Each row is a point. Before rounding, the points of a table are all equally far from one centre. They may lie mostly on one side of it. Where is the centre, to within rounding?

Points, 10 rows:
38  -11  -14
40  -10  -13
11  11  -7
32  -1  -15
66  -16  14
43  -19  -11
37  -30  -8
60  8  6
51  -4  -7
9  6  -8
Centre: 27  -8  26

Points (14 x 9):
4  -15  27  27  37  -5  41  -21  17
2  -40  -38  1  51  34  31  -14  -13
33  20  -35  0  20  1  22  1  -15
-5  -5  -47  -23  41  18  50  -23  3
11  19  -1  -19  66  -6  24  5  -18
-12  -15  1  24  54  -12  26  -6  38
20  20  -20  -7  69  3  15  -16  -20
11  -27  -29  3  64  -6  25  -39  14
18  -4  8  -12  52  12  46  13  -3
8  2  -16  44  21  -1  42  -41  -21
7  14  -11  33  55  -14  45  -25  9
-11  -5  -66  7  37  9  15  -5  13
-6  -1  -43  13  51  28  4  10  16
13  -3  -8  27  55  21  -7  -42  -14
Centre: -12  -7  -12  5  31  2  19  -13  -9

Points (20 x 14):
-11  -9  13  -9  -24  25  -12  -31  -31  1  7  49  1  43
-6  8  -17  26  -2  15  4  -34  7  2  27  73  -1  30
-7  -16  -27  0  -34  5  22  -34  -14  -1  3  72  20  8
8  -21  -29  8  -12  17  -9  -22  -20  11  27  60  -11  23
-5  2  -16  9  1  13  -30  -38  -32  28  18  69  7  31
-16  -37  -4  -18  -23  3  2  -29  1  37  0  73  7  41
29  20  -6  26  -3  2  20  -23  -7  -21  4  68  -2  22
-14  -3  -21  9  0  -2  -22  -11  6  12  56  66  -3  19
23  -20  -6  5  -30  -2  -7  -26  10  -3  27  40  18  62
-1  -5  -25  9  -8  7  20  23  -15  6  -23  56  3  29
19  -39  -2  -4  19  -27  0  -49  -7  -2  30  70  23  41
-10  -50  5  -10  11  8  -6  -36  3  26  53  8  16  21
-18  -14  12  12  -25  3  -29  -46  12  30  32  33  11  51
4  -17  -28  10  5  9  11  -29  0  49  40  44  29  54
-23  4  5  7  -28  23  -6  -38  10  5  17  36  -20  53
0  -25  18  28  22  9  19  -39  -21  -2  38  23  19  31
15  9  -5  14  -8  -41  -7  -53  -49  38  40  40  17  54
8  -19  -37  6  -11  12  -31  -51  -9  51  -2  34  27  8
0  -16  -9  34  18  14  -15  -36  0  21  17  48  24  49
6  -6  -48  4  -6  -9  -9  -33  -26  -6  0  60  -20  51
Centre: -3  11  -6  -17  8  -32  8  -30  0  20  3  19  5  16

Points (29 x 24):
-19  -11  35  40  28  4  -69  -18  33  -14  11  -8  32  13  -12  -9  39  -2  44  24  2  -1  -1  8
-36  10  35  19  23  19  -3  -19  25  14  26  -18  64  39  7  11  46  -7  5  66  10  10  -4  -13
-34  -51  -10  18  -1  10  -51  -14  -23  -6  5  -9  26  5  -9  -40  62  -27  7  22  33  7  -17  -54
-66  -30  33  32  19  6  -16  -54  3  -4  18  -45  25  -12  -8  28  43  -4  38  14  -8  -7  -5  -23
-36  5  -24  -6  32  12  10  -27  -2  -28  -19  -50  -16  20  -2  20  47  -15  -1  2  -18  -5  12  9
-48  -36  23  30  34  2  5  -45  20  -41  17  -2  25  34  -5  32  50  -17  30  -1  4  -12  -39  7
-20  -21  -15  15  15  30  -10  -19  34  -23  0  -58  76  24  -34  -12  32  2  23  35  11  -18  -17  -12
-59  6  16  23  -13  -5  -15  -39  8  -19  -7  -44  45  13  -18  -21  32  8  52  29  -2  9  15  0
-28  17  11  14  -22  -1  -4  -45  4  -12  31  -47  4  7  -36  -14  43  -12  31  27  5  -16  -28  -33
-22  6  15  -17  25  -13  8  -36  19  -18  12  -25  34  11  22  -8  37  1  57  -6  -1  -18  -28  -4
-31  14  14  35  21  16  -4  -53  -3  -11  12  -50  56  29  19  -28  42  28  33  12  -3  -34  -17  6
15  -3  -6  19  52  15  -20  -36  30  21  -15  -49  48  -8  -5  -2  25  3  8  24  -18  13  -20  11
-20  -6  -15  -9  6  -8  -17  -34  8  -18  50  -51  51  13  -28  -19  28  -12  1  41  -13  31  -9  -20
-20  -1  10  0  2  29  -25  -59  5  -2  -7  -13  17  26  31  -23  84  -16  9  19  -7  -9  -15  19
-55  -36  -1  5  16  25  -33  -39  44  -1  7  -17  46  32  5  -5  67  -12  43  2  12  -18  -20  -26
-8  -3  8  -14  0  -1  -43  -50  -6  5  34  -38  13  1  35  -3  45  11  4  7  -30  22  -34  -3
-13  -4  -13  -27  31  34  -11  -7  -19  -36  29  -12  66  11  -7  26  43  3  15  12  5  -18  -11  -11
-26  -24  -24  3  26  12  43  -34  25  -20  6  -12  26  -17  13  -20  33  -32  1  27  -23  16  -8  -1
-41  -3  -45  26  -11  21  -17  -57  8  11  34  -15  41  25  -5  -2  51  14  27  9  -21  30  14  7
-47  -4  17  29  45  7  -18  -42  20  -1  -8  -38  25  25  -5  -14  71  24  41  7  -1  -31  -34  4
-49  -35  4  31  42  21  -27  -17  -20  10  -21  -49  30  -23  -17  -15  58  6  35  3  29  -5  -4  -6
-14  5  -7  35  41  -3  -44  -51  25  -6  -10  -7  43  21  -3  -3  59  2  13  12  -7  22  20  -51
-50  13  -1  -17  37  8  -19  -56  -1  21  -24  -22  15  30  15  -4  56  -13  2  7  -13  -17  -23  21
-29  -16  16  20  -14  11  -5  -41  -3  -46  33  -38  49  13  -2  -12  57  -27  40  16  -17  -6  -4  -7
-43  17  -7  13  41  7  -31  -34  21  0  4  -22  51  -2  16  -6  19  -28  30  30  25  8  -56  -22
-14  -17  2  -4  32  16  -33  -22  4  -20  23  -51  55  10  0  -14  64  -43  13  24  -5  10  10  -9
-6  -17  19  8  38  33  -38  -42  -5  -19  40  -68  40  19  19  -30  45  6  5  5  8  30  -9  -9
-3  -5  17  -11  17  21  -13  -53  -2  -15  25  -24  38  45  0  -11  62  -11  -9  -16  -29  -31  -6  -7
-63  -25  16  19  -16  14  -31  -29  -19  -28  6  -39  -3  9  -10  0  58  -27  5  8  -22  -32  -15  -37
Centre: -25  -20  -2  22  14  17  -11  -20  -4  -1  5  -14  18  26  -1  -5  23  4  5  15  2  5  -16  -14

Points:
-21  24  1  -40  6  -12  -27  -38  18  39  -36  -3  48  -39  32  -15  -2  -3  -11  10  -22  10  -32  12
-2  -12  25  -63  -15  -35  -31  -27  27  30  -27  -9  32  -20  23  -22  -21  -22  28  -28  -6  22  -4  9
4  0  22  -36  -38  3  -31  -13  21  47  -39  -29  65  -20  15  1  10  -2  22  5  2  25  -21  10
-13  -1  10  -18  9  22  -47  4  -6  67  -31  18  -11  -40  3  -8  -14  -9  39  17  -26  5  -22  -2
-4  35  14  -54  -30  0  -29  32  21  58  -35  -14  47  -20  7  -25  -14  -12  9  -2  0  2  -9  12
-18  10  45  -3  35  -24  -47  -12  -26  57  -34  -18  60  -37  -5  -16  -15  10  -1  20  7  29  10  36
-14  -1  17  -49  -8  -5  -54  -39  15  61  -47  -11  49  -18  0  -10  -20  16  2  4  14  13  -16  15
-19  -2  10  -28  0  -31  -43  -12  11  44  -17  -11  47  -32  17  -49  -34  -14  3  1  17  17  -21  26
-14  19  6  -40  -25  -11  -38  0  10  64  -43  -26  34  -53  -3  -25  31  13  22  -12  9  28  -11  38
-27  15  -8  -41  -1  14  -41  -16  27  62  -28  -13  51  -6  2  -6  -35  15  19  12  4  9  8  37
-11  -5  -7  -41  -16  -1  -28  -3  9  61  -51  -10  4  -45  0  -20  -30  0  43  17  -14  -8  -19  14
-13  19  12  -61  -1  -16  -26  18  21  52  -35  -4  60  -49  19  -12  -8  18  -4  -8  8  10  7  23
17  16  -6  -43  10  -14  -49  -9  4  64  -46  -6  35  -25  -3  11  -12  -11  36  -2  18  12  -20  -9
-53  8  7  -31  -13  -6  -60  -14  16  52  -58  -3  44  -31  12  -13  -20  7  15  13  20  19  19  13
-30  43  14  -26  -9  -7  -53  -11  24  74  -39  5  31  -49  -1  -2  5  0  9  -7  -7  -19  -13  13
-33  27  7  -30  -7  17  -17  -36  -13  44  -51  2  33  -25  0  -10  -22  23  13  -29  -12  12  -33  19
-27  20  15  -16  -4  7  -30  -10  -1  80  -58  -14  53  -34  -25  17  -23  -13  19  -7  15  0  3  3
-25  55  34  -42  0  -2  -43  -24  29  57  -21  -31  39  -22  7  -4  -6  0  25  -7  -9  -6  -10  21
-36  -1  14  -20  -4  6  14  -13  -18  59  -59  24  46  -52  26  -9  -10  16  22  20  2  5  -8  4
-22  -2  -10  -43  -1  -26  -50  14  8  68  -18  -19  11  -41  14  1  -17  24  13  -14  6  -4  -3  -3
-8  27  16  -33  -54  -4  -48  -24  1  29  -23  -21  40  -57  -15  -29  -23  -19  26  22  -9  -6  0  -1
-14  28  2  -12  3  -33  -34  -31  33  72  -50  8  41  -21  10  10  -3  -6  26  4  16  -7  -33  19
-33  4  -10  -18  15  -1  -29  -38  17  71  -54  -7  28  -37  31  -7  -9  4  23  -2  18  20  -4  15
-14  15  13  -29  -10  15  -32  -6  10  51  -55  -14  47  -45  -7  -9  -30  5  6  -5  10  16  -34  9
-14  19  8  -19  8  19  -30  -21  17  72  -6  -18  32  -24  7  -33  -9  -6  9  -19  6  11  -30  7
-36  11  22  -26  -20  -13  -35  -26  27  62  -28  -15  65  -32  -16  -26  2  -12  25  17  8  25  -16  17
-39  10  11  -49  -14  10  -49  -21  11  53  -44  -21  33  -29  26  -6  -33  -8  3  0  5  15  -11  10
-3  14  17  -33  -21  -9  -35  -8  -16  65  -54  12  42  -25  24  1  4  15  47  2  16  11  -29  11
-11  21  4  -17  12  -27  -39  -15  6  60  -17  -12  17  -18  26  -30  -39  -9  37  -5  -5  26  -30  23
-11  -7  15  -20  7  5  -43  -26  -12  83  -35  21  35  -36  4  -17  -21  -3  36  4  7  18  -10  2
1  12  12  -47  11  -15  -52  -11  -6  66  -10  -21  30  -41  11  -20  -12  14  10  3  -25  13  -12  -5
Centre: -5  17  22  -12  -12  -17  -4  -12  -4  21  -17  6  -4  -15  -10  7  4  -5  -1  14  11  14  20  22
